Each row of a before or after table is a point. The points were changed in one or more steps. Then noise was added and the rows were shuffled. The steps act on how far a point lies along the listed directions, d1 being the first. Write out the steps. A step turns or swaps two directions, mirrors them in a line or flattens them onto one, adds a multiple of one to another, or multiplies one. Angles are multiples of 10 degrees, from the lower direction toward the higher: turns from -170 to 170, lines from 10 to 170 but not 90. Use the fewest steps. Two steps may share a direction if one is a turn and the other turns, adds or multiplies; they go together, in the order done. Otherwise the lowest direction goes first.
In the rows, 128 means zero.

Directions:
(1): [170  81 164]
(2): [ 79  76 116]
(3): [162 110  66]
Before:
[[126 144 109]
 [182 132  85]
 [114 139 111]
 [ 61 155 116]
 [ 98  97 101]
 [169  96 148]
 [ 61 199 104]
 [ 73 103  46]]
After:
[[187 160 151]
 [166 100 162]
 [124 146 111]
 [ 63 146  81]
 [ 49 175  89]
 [127 131  68]
 [123 171  14]
 [127 149 123]]
Steps: add -0.5 times d2 to d1; turn d2 and d3 by 60 degrees

Directions:
(1): [125 112  59 164 215 146 145  97 145]
(2): [142  70 176 178 147  53  99 117 153]
Before:
[[146  84 100 193 232 110 125 111 153]
 [110 139 126 119 117 112 132 141 126]
 [132 108 249 100  37  59  98 159 127]
 [107 155 174 109  52 125 123 134 129]
 [112 172 109 124 130 158 154 122 128]
 [153 122 156 123  90 110 110 125 116]
 [118 151 189 112  57  98 118 141 118]
 [ 94 144 189 134  68  86  80 144 133]
 [152 101  61 158 203 119 147  87 146]
 [124 106  59 153 157 151 148 116 142]
 [126 144 186 128  96  87  97 162 130]]
After, 11 rows:
[[114 167  76 133 180 161 136 134 130]
 [105 128  80 165 178 145 143  89 156]
 [109 143  67 154 188 151 154  96 136]
 [111 130 111 132 141 110 134 132 133]
 [125 124 160 162 133  90 127 118 148]
 [136 171 189  76  45 147 121 181  96]
 [107 151  18 115 215 208 177 101 132]
 [154 141 179  84  40  99 122 146 111]
 [133 104 162 128  58 100 116 150 130]
 [145 134  86 131 146 153 134 106 118]
 [ 78 166  58 146 174 167 125 110 139]]
Steps: turn d1 and d2 by 170 degrees

Directions:
(1): [148 168 116  42  86 175  82 132 136  88 134 151 173  59]
(2): [176 156  85 154 125 159 148 167 165 124  52 194 159 187]
(3): [130 152 168 166 101 131 213 193  84 138 114 108 171  62]
(4): [ 23  97  55 106 133 105 112 159 101 149  75 132 157 114]
(5): [174  98  56 158 141 121 131 133 179 198 163 142 113  50]
(6): [139 134  79 211  57 147  70 129  62 105 163 118 134 144]
Before:
[[107 123 137 187 122 107 162 149 107 132 128 118 146 124]
 [186 105 151 140 169 124 153  94 183 136 147 140 105 168]
 [161 169 141  88 124 142 120 148 121  85 105 161 174 137]
 [154 158 182 101 159 118 152 105 161  81 142 127 112 162]
 [166 115 126  91 162 138  98  81 168 154 189 124  87 100]
 [ 39 108 134  63 188  84 128 105 153 147 119 119 126 175]
 [ 97 101  66 145 162 110  62  90 130 137 156 114  92 118]
 [ 97 128 126 139 111 115 149 146 119 152 105 147 152 116]
 [122 139  86 123 103 127 125 171 105 122  82 137 202  95]
 [126 127 249 104 106 122 117 112  95 104 177  94 116 138]
 [ 71 116 212 106 164  71 191 141 114 116  81 140 115 170]
 [142 118 161 176 117 134 119  98  81 126 176  76  95 113]]
After (12 x 14):
[[123 147  77 197 132 130 160 183 109 143  87 137 153  99]
 [173 151 142 128 171 120 214 156 195 182 133 145 150 104]
 [ 85 110 183 113 147 111 180 144 102 108  92 109 154 151]
 [152 102  85 109 122 113  62  97 145 139 174 112 138  81]
 [179 115 195 117 179  84 175  98 198 144 144 161  73 148]
 [140 141 115 176 124 152 114 122 104 109  86 135 124 204]
 [115 107 115 164 147 107 101  94 151 137 151 131 108 168]
 [137 167 195  99 146 115 170 122 140  69 123 130 136 148]
 [158 144 164  84 123 124 100 108 107  92 173 123 144  92]
 [127 108 116 129 124 110 111  99 154 158 155 146 113 121]
 [ 92 159 124 106 132 159 166 181 100 121  63 153 183 145]
 [186 152 189 126 112 155 119 133 156  96 101 173 133 214]]
Steps: turn d1 and d6 by 10 degrees; turn d2 and d3 by 170 degrees; swap d4 and d5

Directions:
(1): [ 79  34 173 169 213 107 120 115 135  69  77 148 164 101  94  51 156 174
 126 129  79 110  67 101  78 120  81 155 101  95 121 135]
(2): [170  46 100  54 136 140 106 101  51 111 136  42 213 108 105 165 135 122
 104 141 173 107 116 202 113 148 100  68 121 115 101  86]
(3): [125  92  88 194 206 121  91 150  93 146 163 226  81 134 142 154  76 119
 127 191 166 171 115 188 141 189 131 114 172  59 108 113]
Before, 12 rows:
[[106  88 131 151 178 114 114 124 117 131 135 163 137 107 116 102 115 145
  132 147 126 137  97 144 113 150  99 148 125  99 117 136]
 [102 105 136 156 190 122 119 126 148 116 120 164 122 127 137 110 130 148
  135 136 106 135 100 140 122 123 116 132 135 113 125 129]
 [102  98 140 164 188 119 125 148 132 122 114 169 117 121 112 105 103 143
  138 142 116 142 101 127 117 137 101 159 127 104 135 126]
 [133 208 136 115  67 112 148 126 171 143 139 127 102 141 157 123 143 112
  122 105 113 139 156  96 145 111 155 136 129 155 142 145]
 [112 136 147 153 161 123 130 138 142 115 115 160 109 120 123  99 126 143
  134 121 104 133 134 102 113 116 137 161 121 134 138 148]
 [105 113 151 184 168 119 116 141 143 113 113 195 110 129 125 108 133 142
  131 143 111 137 116 128 140 143 128 148 128 101 126 141]
 [147 164 107  74  46 142 135 124 115 137 145  60 143 145 137 145 131 113
  141 121 135 122 162 128 150 107 133 117 122 178 132 120]
 [ 86 111 134 195 179 111 129 122 136 111 110 192 112 120 128  83 124 155
  127 133  99 132 103 110 112 133 100 161 123 103 124 131]
 [146 148 132 118 115 144 129 125 120 137 129 125 124 127 127 145 131 107
  125 115 140 138 133 136 132 120 132 132 145 145 138 147]
 [129 104  93 135 157 129 111 124  97 132 151 132 120 136 116 146 110 126
  135 142 143 140 137 165 132 149 121 109 160 109 111 120]
 [153 112 127  95 129 142 126 118 107 130 136  83 171 125 105 142 142 132
  109 121 136 117 135 158 115 135 105  99 122 123 128 115]
 [151 151 136  69  86 134 153 107 149 118 117  72 152 142 131 132 153 116
  132  93 130 114 134 109 121 103 131 114 117 165 138 127]]
After:
[[146 148 131 117 120 140 123 126 120 136 130 132 123 132 130 143 127 106
  125 124 138 139 127 142 127 120 134 127 148 141 135 146]
 [111  90 133 139 169 122 117 122 119 128 130 147 144 107 114 105 127 144
  131 146 127 130  99 136 114 145 100 150 120 105 120 137]
 [ 94 126 148 164 178 126 121 125 162 116 116 167 114 128 141  97 136 147
  138 128  94 132 101 122 125 112 120 145 131 120 133 139]
 [ 95 177 160 182 150 117 145 152 174 126 111 192  74 124 130  80 127 148
  146 113  76 138 140  63 117 106 153 191 121 142 152 167]
 [113 249 147 164  71 105 156 147 210 156 140 186  51 151 170 102 135 115
  135 102  94 157 154  65 158 107 172 168 140 153 158 164]
 [ 94 119 150 174 175 117 129 153 156 126 109 179 104 121 116  94 104 143
  147 128 102 141 104 102 120 128 109 176 120 118 139 131]
 [159 132 129  56  93 137 150 101 132 116 120  64 162 133 131 143 158 116
  129  98 142 117 128 127 119 115 126 106 118 157 129 116]
 [155 137  89  65  57 146 126 117  94 131 150  55 158 142 135 153 122 108
  130 133 153 127 161 151 149 120 126 103 128 164 119 106]
 [145  78  86 115 158 135 104 120  78 132 153 107 144 131 109 158 111 125
  133 149 158 132 130 184 128 157 114  93 160 103 101 106]
 [ 88 151 168 209 161 110 130 149 181 113 108 218  81 134 133  90 138 144
  145 132  87 138 125  88 140 126 137 175 130 111 136 159]
 [181  61 108  51 133 149 113  98  62 121 143  31 223 113  92 161 145 126
   97 131 166 106 129 201 106 148  85  61 116 121 113  85]
 [ 69 150 155 219 161 106 146 133 175 114  99 220  78 129 132  65 128 160
  137 120  78 136 111  64 121 113 113 187 122 121 139 156]]
Steps: add -0.3 times d1 to d3; multiply d2 by 2.5

Directions:
(1): [120 197 125 154  73 181 144 104 138 155 100  93 104 153 117 110 137 126
  75 138 186 141 118  97  62 102 122 108 147 138 138 181 137 113  98  69
 170   7 115  60 182 120  95 116 109 102 115 150 108 151 140 112 162 128
 138 141 162 131  96  87 109 106 100 147]
(2): [158 133 168 121 129  86 164  86  96  43 131 115 105 175  71  95 147 110
 122 118 180 156 125 161 151  94 117 141 109 105 126  94 135  99  96 142
 122 120 117 125 135 238 172 144 115  97 167 137 208 207 101 152 111 113
 113 155 141 136 139 112 155 135 133 199]
(3): [158 104 116 142 170 181 134 107 144 176 117 147  18 143  97 136  76  46
 143  90  94 142  82  95 111 175 145 179 131 117 118 102 105 117 174  90
 115 132 152 146 158 141 176 124 111 130  81 122 188 118 180 107 111 101
 141 141 178 162  91 116 123 104 180 121]
(4): [140 100 158 111  99 127 128 109 117 131  83  92  89 115 150  63 122 151
 141 141  75 104 155  80 101  99 209 192 160 110 132  60  98 136  90 105
 128 121 118 105  58 151 163 136 113  81 145 142  91 166 180 123 161 131
 183  57 100  87 165 157  89 134 105 117]
(5): [114  90 111 186  86 167 166 173 102  93 102 173 182 179 110  86 181 172
 129 149 155 116 127 118 141 163 167 134  97 113 101  88 116 182 141 146
 123 141  83 148 175  95 150 141  51 107 147 201 103 107 179 134  80 117
 141 162 153 114  71 119 114 147 176 117]
Before:
[[130 134 125 140 149 131 126 109 143 137 146 143 111 138 109 152 114  95
  121 112 133 143 112 131 141 129 104 119 135 135 127 144 131 113 155 121
  139 129 131 143 155 123 122 124 154 134 123 114 163 124 119 126 130 117
  128 152 140 143 121 129 148 111 141 137]
 [111 142  96 118 158 112 103 130 133 158 148 132 110 114 130 176 101 108
  127 108 106 124 124 138 135 135  96 102 130 143 142 158 147 118 149 145
  115 148 165 148 123 106 106 126 155 161 100 104 118  95  96 131 120 140
  102 124 136 144 129 135 133 114 137 117]
 [127 187 130 143 120 185 138 102 159 197 121 114  65 135 109 150  91  76
   86 123 156 145 102 101  68 131 119 108 137 144 130 170 132  95 143  68
  156  44 154  86 191 119 102 121 122 141  91 122 135 129 120  96 154 120
  125 151 175 157  78  94 114  91 128 114]
 [129 128 121  99 166 110  97 109 137 159 153 134  99  99 119 157  91  99
  126 104 116 146 107 150 138 120  90 107 139 138 120 145 132  89 151 143
  121 132 163 126 112 151 121 126 163 151 104  74 168 133  94 134 134 136
  106 138 124 144 154 131 141 124 126 142]
 [128 138 147 156  84 145 159 126 111 123  81 114 119 153 124  71 157 152
  121 161 146 117 124 100  91 104 164 164 130 127 140 121 125 152 112 109
  150  86 113  94 152 138 139 117  89 100 147 162  98 169 161 137 141 127
  150 122 132 116 118 119 119 137 124 135]
 [123 161 129 140  75 152 149 115 140 126  93 115 121 149 140  92 136 145
   97 145 186 148 125 104 100 114 129 142 141 130 119 154 117 121 111 105
  148  49 100  93 157 141 105 123 102  97 129 134 120 162 132 131 123 126
  144 143 151 117 114 112 110 127 115 139]
 [136 132 169 130  87 128 152  96 124 120  87  99 107 147 136  68 119 141
   97 133 147 127 137 107  98  82 162 156 151 115 149 127 105 124  73  88
  143  80 111  80 104 158 123 128  98  83 139 147 122 179 141 113 167 133
  154 104 124 118 135 120 103 127 105 138]
 [133 162 146 140 110 122 146 115 118 107 132 130 148 168  89 128 143 129
   99 133 200 146 109 149 131  98  94  91 103 123 137 150 151 114 102 130
  151  88 113 116 184 163 115 120 103 100 153 141 177 156  99 139 111 120
  110 153 159 136 108 113 159 124 131 178]
 [158 145 126 117 178 138 112 110 134 156 147 140  71 134 104 161  95  71
  128  79 123 149  94 156 111 142  71 120 111 131 134 156 137 113 146 123
  124 126 162 130 157 154 131 109 156 153 103  93 177 117 114 133 131 119
  114 153 166 164 128 127 156 117 157 148]
 [139 135 117 108 137 129 114 133 141 135 137 126 113 110 140 149 107 140
  142 125 118 145 127 133 141 132 109 117 123 137 130 156 129 120 147 134
  121 138 137 149 121 120 125 138 159 155 113 108 127 109 108 127 131 134
  115 112 121 142 129 123 132 115 122 120]
 [124 176 145 164  54 137 172 117 101  69  99 113 170 174 115  56 181 166
   77 147 209 140 154 130 102  78 127 110 124 109 127 127 137 137  75 106
  159  46  65  90 159 155 122 125  85  82 163 176 112 180 128 132 137 151
  136 152 140 115 105 104 130 133 112 165]
 [146 133 133 165  94 155 166 125 104  99 110 127 123 190  96  72 173 136
   93 127 195 130 108 118 114 118 158 140 101 114 118 114 127 130  99 112
  158  74  88  95 186 133 146 141  72  85 152 178 145 179 148 131 111 110
  137 154 152 120  96  95 100 139 139 181]
 [135 123 130 129 118 126 149 126 121 115 129 134 137 143 127 130 151 137
  113 138 153 125 119 150 123 124 122 128 123 122 125 133 127 132 125 128
  134 126 125 128 142 140 124 121  95 125 147 163 150 135 119 134 110 119
  130 148 129 123 137 102 145 144 120 139]]
After, 13 rows:
[[170 129 171  96 139 109 121  90 110 117 110 102  69 133 111  96 112 109
  133  98 110 133 131 139 102  92 131 162 131 114 137  95 124 113  92 119
  125 115 141 107  93 204 158 126 145 104 146 110 154 178 134 144 157 126
  154  98 130 123 171 151 135 132 120 163]
 [142 131 121 118 139 139 134 120 141 158 136 132  98 125 138 153 117 106
  117 126 126 131 107 136 110 139 116 135 133 132 132 148 125 122 143 108
  132 121 148 127 139 121 116 110 117 140 120 138 156 116 128 117 122 119
  129 140 134 134 135 103 141 129 118 123]
 [121 191  91 176 110 214 135 124 164 202 115 140  91 137 132 137 101  79
   76 112 166 146  98  95  66 148  91 101 142 137 129 194 133 130 155  54
  164  31 119 103 211  66  92  93 113 140  70 132 118  93 156  90 140 146
  131 166 188 164  57  86 122  89 146 108]
 [143 132 149 123 132 110 126  91 136 121 129 117  98 131 119 123 114 113
  120 118 122 134 131 122 130  97 130 145 151 124 130 116 122 109 122 112
  143 126 126 127 114 151 132 128 156 113 141 113 153 155 125 127 148 121
  148 117 119 127 154 141 137 117 118 148]
 [143 160 130 122 137 170 113  99 155 204 118 112  55 126 120 148  76  79
  110 110 125 139  90  98  85 119 117 129 141 134 149 160 132 105 127  75
  153  74 151 104 160 128 116 104 131 111  97 106 160 122 142 108 150 120
  142 108 164 147 113 120 135  96 130 138]
 [143 166 104 159 141 184 134 120 144 173 141 132  81 161 104 147 120  71
   88  99 184 148  75 124  97 145  97 114 109 136 127 187 142 101 142  87
  164  58 127  94 222  96 110 119 119 133  96 128 169 135 128 112 119 110
  108 174 176 160  81  78 115 110 142 166]
 [143 121 137 104 117 118 119 124 126 111 121 116 119 112 141 115 122 164
  143 140 112 135 141 124 141 113 137 138 129 124 133 121 122 123 123 136
  120 138 124 140  93 146 138 146 149 131 138 125 115 132 118 135 137 139
  131  91 110 122 145 135 120 123 114 127]
 [134  96 142 105 130 112 110 110 115 134 110 122  97 111 130  90 111 137
  141 124  90 123 136 118 127  99 165 157 150 116 117  76 107 113 119 140
  114 134 137 117  69 166 152 142 124 102 131 108 137 166 144 136 142 135
  150  94 106 104 168 151 108 141 121 134]
 [120 127 132 101 128  84 115 117 109 116 123 103 112 119 137 122 123 145
  130 123  97 108 158 128 132  93 142 133 142 122 144 107 136 117 101 153
  112 143 144 128  67 154 127 136 143 120 141 120 100 147 108 145 138 147
  131  82 105 109 169 154 117 133 109 131]
 [121 162 118 173 105 169 154 140 130 149 111 146 132 157 110 125 149 124
  108 146 175 132  98 120  96 137 109 121 113 144 138 179 144 146 151 110
  157  76 128 105 215 100 110 106  95 137 119 152 120 127 138 130 118 124
  112 175 165 152  82  92 141 122 144 130]
 [132 201 173 129  75 142 161  75 128 126  97  67  92 153 104  88 132 124
   67 148 193 145 141 109  61  66 139 112 146 135 141 143 137  87  72  75
  169   9 129  49 153 186 107 133 111  91 150 145 125 203 105 119 174 126
  137 129 145 122 116  96 107 105  85 157]
 [120 177 113 149  82 174 143 117 156 156 101 120 105 145 134 113 122 125
   90 137 195 153 104  97  85 128 113 130 144 137 122 186 119 119 130  89
  157  30 110  85 185 117  92 113 105 114 104 124 123 141 133 118 124 128
  138 154 172 135  92 101 106 115 121 128]
 [119 129 124 181  87 190 164 136 133 146  92 151 132 176 121  94 127 131
   90 130 173 133 104 108 102 140 144 128 126 121 133 157 103 154 120  86
  143  82  99 102 187  93 112 124  63 108 112 177 120 123 164 103 128 123
  142 158 174 141  63  91 104 123 159 114]]
Steps: multiply d1 by 1.3; swap d2 and d3; turn d4 and d5 by 100 degrees

Directions:
(1): [122 151 149 111 167 104 146 152 129  83 179 155 102 154 101  79 179 115
 105 191 148 102 141 195 236  91 105 174 139 128 179  71 109 135 101 104
 133 147 106 125 110 131 132  82 141 140 181 128 155  47 138 126 138  87
 100 154 133 129 133 163 189 162 158 159]
(2): [130 132 106 159 113 121  78 108 163 153 205 135  92 142 120 114  85 181
 185 185 121 112 137  37 107  96 123 151 105 148 123 180 152 132  53  94
 149 143 132 159  87 181 107 131 171  95 176 116 126 150  98  95 166 123
 175 139 113 122 133  91 142 136 213 164]
(3): [152 155  90 144 115 129 156 109 172  88 114 129 131  52 180  84 141 146
 107 175 135 162 106 116 105 141 141 118 113 150 187 144 103 157 146 143
 127   7 191 125 113  80  83  82 115 127 124 140 109 112 203 164 148 114
 134 130 140  63 163 124 112 120 200 126]
(4): [122 134 122 189 171 148 177 132 195 141 168 201 183 169 164 174 101 182
 146  83 116 142 113 142 151 182 166 129 154 130 142 125 176 158 118 112
 102 148 114 116 110 144  95 142 160 203  74 113 191 104 136 166  96 108
 129 150 117 114 194 124  95 132 118 194]
Before, 13 rows:
[[128 128 125 141 135 125 122 137 134 136 139 130 126 133 125 140 126 140
  128 125 127 131 135 125 124 124 129 134 132 134 122 125 130 133 121 125
  131 157 111 130 130 135 130 129 127 135 127 128 135 132 111 131 123 116
  137 139 129 130 128 127 125 135 120 136]
 [135 131 117 145 130 124 121 122 147 129 147 138 133 131 137 134 122 143
  132 129 116 132 129  97 122 132 134 125 125 144 130 141 142 132 116 115
  123 129 134 137 119 134 115 124 139 125 122 118 128 127 127 133 136 130
  146 140 125 120 145 122 131 126 157 141]
 [113 113 144 130 135 136 114 132 117 161 130 136 132 165 122 160 104 139
  150  91 121 117 133 114 118 137 121 122 136 120  92 134 144 110 114 127
  123 188 101 131 136 160 154 167 134 134 112 124 139 156  96 107 112 141
  133 122 112 161 116 117 119 132  93 131]
 [119 133 127 141 135 120 140 129 134 122 136 144 128 144 114 123 124 141
  126 127 126 124 127 129 148 129 119 143 133 132 136 115 139 129 120 122
  129 133 117 123 122 132 123 119 140 140 137 120 148 113 124 132 132 113
  122 130 117 126 139 130 143 139 133 147]
 [123 121 121 136 119 129 116 123 146 135 157 131 122 129 135 122 125 143
  141 143 125 129 122 103 121 133 127 135 123 138 126 140 138 131 122 125
  133 137 127 130 120 147 119 124 143 139 140 131 132 129 125 125 133 122
  136 129 123 120 138 123 132 127 153 136]
 [120 120 142 131 131 137 118 131 116 157 150 128 130 162 113 154 102 140
  151 112 121 116 134 108 124 132 128 131 128 119  98 141 149 123  99 119
  123 184 107 136 130 155 141 155 147 132 119 116 137 145  95 112 125 135
  133 131 124 149 131 116 112 129 122 138]
 [128 131 143 130 136 135 123 125 140 127 158 142 124 156 121 129 130 137
  139 146 136 125 132 130 150 128 120 140 134 129 129 128 141 132 104 107
  123 137 125 129 120 140 123 123 144 140 137 129 141 119 114 121 125 116
  127 130 127 135 126 128 133 142 143 152]
 [129 135 122 133 138 122 138 134 143 125 140 126 130 115 141 126 133 137
  122 131 127 126 125 126 135 129 131 139 127 132 142 127 122 138 129 135
  126 112 137 132 130 124 128 120 131 132 132 123 129 117 141 125 129 127
  124 126 129 125 130 127 133 134 128 133]
 [130 112 123 132 126 128 114 123 111 136 129 121 118 134 117 125 122 131
  134 127 121 118 135 110 117 118 118 136 122 128 105 144 129 122 115 124
  136 149 112 136 131 143 132 134 128 115 141 134 122 138 105 115 134 127
  134 120 127 144 107 118 135 128 118 127]
 [ 99 106 168 114 143 133 126 156  91 165 136 141 127 206  79 178 129 103
  140  73 122  88 154 155 170 112 123 137 156 107  80 101 153 104 130 119
  114 249  57 135 146 171 173 172 136 139 118 115 158 129  61  98  92 141
  116 136 127 197  99 144 146 136  40 134]
 [126 138 117 134 131 117 120 127 135 121 139 128 109 131 138 126 130 129
  131 140 130 128 136 125 142 118 120 143 128 132 135 129 120 126 121 120
  137 120 130 140 118 132 125 122 136 120 142 121 130 121 131 121 137 127
  133 127 128 117 135 129 138 133 147 137]
 [126 133 134 118 129 121 132 130 118 126  98 123 136 109 135 134 141 113
  107 123 133 135 129 148 132 132 124 114 136 131 134 116 116 130 138 139
  125 117 134 112 132 109 136 123 117 136 105 128 131 125 132 131 124 139
  125 124 140 126 125 135 130 119 114 117]
 [123 108 124 130 129 138 141 120 129 130 110 135 148 124 135 139 124 132
  120 103 130 135 128 142 114 138 136 117 136 125 123 129 126 134 143 143
  131 122 125 126 129 124 129 132 123 142 104 126 145 134 136 144 115 133
  127 130 122 120 142 129 106 116 109 129]]
After, 13 rows:
[[129 132 132 113 117 115 113 125 113 129 105 111 118 104 126 123 138 114
  114 142 134 130 133 128 123 116 115 118 127 132 130 126 111 124 126 135
  134 117 136 120 128 117 139 121 120 115 125 128 120 133 125 116 138 143
  135 121 139 128 112 128 138 121 131 112]
 [128 126 123 140 133 123 120 137 133 137 140 129 123 132 124 138 124 140
  129 128 126 131 135 123 123 122 128 136 131 134 123 128 130 132 119 124
  132 156 112 130 128 135 130 129 127 133 128 128 133 133 110 129 126 117
  137 138 129 131 126 127 126 135 122 135]
 [118 117 146 133 136 139 123 134 115 159 149 132 135 168 113 161 103 138
  149 102 120 115 133 116 128 136 131 129 132 117  95 136 152 122 103 119
  120 192 102 134 132 156 143 159 148 139 111 116 142 142  93 114 119 135
  130 132 124 153 132 119 109 130 112 139]
 [126 112 129 139 140 133 138 130 117 134 118 137 141 144 126 142 127 131
  124  99 118 125 130 138 128 140 129 131 135 123 108 129 134 127 131 128
  124 154 106 124 138 136 130 139 125 143 115 133 140 127 112 132 116 123
  122 123 128 144 122 126 122 129  91 136]
 [135 131 119 147 135 127 128 124 148 129 144 144 140 134 139 141 123 142
  129 121 116 135 128 106 125 139 136 123 130 142 131 137 145 134 121 116
  120 131 131 134 122 132 117 126 138 133 114 118 134 123 130 139 130 129
  143 139 126 121 149 124 127 125 148 143]
 [121 119 124 142 129 134 133 127 151 133 152 140 138 134 143 131 128 142
  134 126 125 134 119 120 128 147 134 132 130 135 130 132 141 134 132 128
  125 138 123 122 124 143 118 126 141 158 124 131 142 121 132 137 122 120
  128 132 124 119 148 128 124 127 138 142]
 [129 133 140 133 137 136 130 124 146 122 155 143 127 150 127 128 132 138
  135 146 138 128 129 132 149 133 123 138 135 130 136 127 141 135 107 110
  122 126 129 128 119 135 118 120 142 145 132 129 142 116 122 128 125 113
  126 131 128 129 131 129 128 141 146 154]
 [130 135 120 131 135 121 136 133 143 124 141 123 126 111 141 122 132 137
  123 137 127 125 124 121 133 125 130 139 123 134 144 131 120 137 128 134
  128 107 139 132 127 123 128 118 131 128 136 123 125 118 142 123 133 128
  125 125 129 123 128 125 135 134 134 132]
 [126 140 117 139 139 120 138 129 143 117 132 139 124 130 148 133 133 130
  124 126 131 134 131 141 148 131 126 139 135 130 142 121 123 131 133 125
  129 113 130 133 122 124 120 121 133 136 126 123 140 113 142 134 127 124
  126 129 129 110 147 134 129 131 136 142]
 [123 135 122 141 129 119 136 127 135 120 137 138 122 135 115 112 124 143
  128 139 127 126 128 119 142 122 116 143 128 135 139 119 136 130 115 122
  133 121 124 126 120 132 122 113 141 131 145 122 141 116 127 130 141 112
  126 129 117 122 137 127 145 139 147 142]
 [125 107 123 121 112 131 108 113 115 136 121 116 121 122 117 123 118 131
  133 130 132 124 137 110 102 110 122 124 122 129 113 145 121 125 122 136
  146 130 126 139 123 140 137 132 128 108 136 125 127 148 119 118 138 139
  141 126 120 127 119 120 122 118 133 120]
 [110 110 147 127 134 133 107 133 111 166 133 133 127 173 114 161 101 138
  154  90 121 112 136 109 119 132 118 124 136 118  86 136 145 105 109 124
  125 200  95 134 136 166 161 170 136 128 118 123 137 160  86  99 114 143
  135 122 112 168 109 115 123 132  89 131]
 [104 105 162 107 127 126  99 147  82 165 146 123 101 195  69 159 125 104
  150 104 123  79 159 125 157  89 113 143 141 113  77 116 144  99 113 114
  127 243  65 148 139 179 175 166 138 108 147 116 138 143  53  80 112 144
  129 133 126 197  83 134 157 137  71 126]]
Steps: add 0.5 times d1 to d3; swap d2 and d4
